Each row is a point. The points of each table are mixes of a few directions, plus a little noise. How many directions does each table use, and how many do they share? Where both have some left over, give the other angles between the two spaces (their principal angles), to ten degrees, smallest first.

First, 5 rows:
[[ 14   9]
 [ 33  20]
 [-60 -38]
 [ 22  14]
 [-10  -6]]
Second:
[[-10  45]
 [ -6  29]
 [  7 -34]
 [ -8  38]
 [ 10 -48]
 [  7 -30]]
Directions: first 1, second 1, shared 0; angles 70

First:
[[ -8 -45 -34 -15]
 [  1   4   3   4]
 [ 14  60  43  49]
 [ -3  16  15 -32]
 [  5  -1  -3  38]
 [-11 -34 -23 -45]]
Second (5 x 4):
[[-49 -21  44 -25]
 [ 36 -26  11   6]
 [ 60   8 -36  25]
 [-15  21 -15   0]
 [-32  18  -4  -7]]
Directions: first 2, second 2, shared 0; angles 60, 80

First (6 x 6):
[[-42  11 -17  -3 -13  -8]
 [ 27   5  13  22 -12 -27]
 [ 56   2  12 -11  -8  18]
 [-14 -13  -2   1  10  22]
 [-34 -20 -11  -9  14  48]
 [  6  16   6   0  10 -53]]
Second:
[[ 16  16 -40 -53   3 -16]
 [-21 -30  20  18 -60 -14]
 [-13 -16  24  11 -18   5]
 [ -9  -8  31  28  11  18]
 [  5  10  21 -24  55  35]
 [  5   6 -12   3   3  -6]
 [ 18  25 -26  -8  38   1]
 [ -1  -1  -4  23 -10  -8]
 [  0  -3 -13   2 -22 -16]]
Directions: first 4, second 3, shared 1; angles 40, 70

First:
[[-12  -8 -14   1   4  -8  -5   6]
 [-13  -7   1  -6   8  -9   5   3]
 [-16  -8   7 -10  11 -12  11   2]
 [ 60  30 -17  32 -39  43 -32  -8]
 [ -6  -3   2  -4   4  -4   4   1]
 [ 25  16  17   4 -11  17   2 -10]
 [-17 -11 -13  -2   7 -11  -3   7]
 [-14  -6  11 -11  11 -10  12   0]
 [ -4   0  18  -9   6  -3  13  -4]
 [ -3  -3 -12   4  -1  -2  -7   4]]
Second, 9 rows:
[[-13  -4  -3   1   6  14  23  15]
 [  8 -11  -2 -11  11  16  37   6]
 [  8 -13   9  12  -3  -1 -27 -13]
 [-28  -7   2  -8  10 -24  -4   2]
 [ 17  -2   1  14  -8  28   3   2]
 [ -7  -9   3   3   4  -1  -2   1]
 [ 24  18   2  -5 -15 -28 -42 -26]
 [  0  32 -12 -14  -9 -20  -1   0]
 [-11  -4  -2   8   2  17  13  13]]
Directions: first 2, second 4, shared 1; angles 60

First (7 x 9):
[[-22   5  30   3  -4  22 -20   2  13]
 [ -2   1   3   0   0   2  -2   0   1]
 [  5  -1  -7  -1   1  -5   5   0  -3]
 [-22   5  30   3  -4  22 -20   2  13]
 [ 44 -11 -60  -6   8 -44  40  -4 -26]
 [ -6   1   8   1  -1   6  -5   1   4]
 [  4  -1  -5  -1   1  -4   4   0  -2]]
Second:
[[-16  -9  17   0  -4 -12 -10  22  15]
 [-38 -22  42   1 -10 -30 -25  54  37]
 [ -1  -1   1   0   0  -1  -1   2   1]
 [ 17  10 -19   0   4  14  12 -25 -17]
 [ 14   8 -16   0   4  11   9 -20 -14]
 [  6   4  -7   0   2   5   4  -9  -6]
 [ -3  -2   4   0  -1  -3  -2   5   3]
 [ 20  12 -22   0   5  16  13 -28 -19]]
Directions: first 1, second 1, shared 0; angles 60

First:
[[ -3   2  -5   2   2   6   0   1   3   6   1]
 [  2  -2   4  -2  -2  -4  -1  -1  -3  -5  -1]
 [ -8   5 -14   6   6  15   2   3  11  18   4]
 [ -9   6 -16   7   7  18   2   2  12  19   5]
 [  1   0   2   0  -1  -3   0  -1  -1  -3  -1]
 [ 17 -11  28 -13 -13 -31  -5  -5 -21 -35  -9]
 [ 14 -10  24 -11 -12 -27  -3  -4 -18 -30  -7]
 [-27  18 -44  21  21  50   6   8  34  58  14]
 [  6  -4  11  -4  -4 -11  -2  -3  -8 -14  -4]
 [  6  -4  11  -5  -6 -12  -2  -2  -8 -13  -4]]
Second, 10 rows:
[[-11   7 -11   7  13  24  -3   4   9  18  -7]
 [  4  -2  -1   0  -6  -9   5  -1  -1  -2  10]
 [ 26 -18  15 -11 -37 -60  19  -9 -15 -32  37]
 [-12   7 -29  14   3  19  12   3  21  34  26]
 [  2  -1   4  -2   0  -2  -2   0  -3  -5  -4]
 [  3  -2  19  -7   5  -1 -14   0 -12 -19 -26]
 [ -8   5  -5   4  11  18  -6   2   5  10 -11]
 [-11   7  -8   5  14  24  -6   3   7  14 -12]
 [ 11  -7   8  -5 -15 -24   7  -4  -6 -14  14]
 [ -3   3   9  -3  11  12 -13   1  -5  -7 -25]]
Directions: first 1, second 2, shared 1
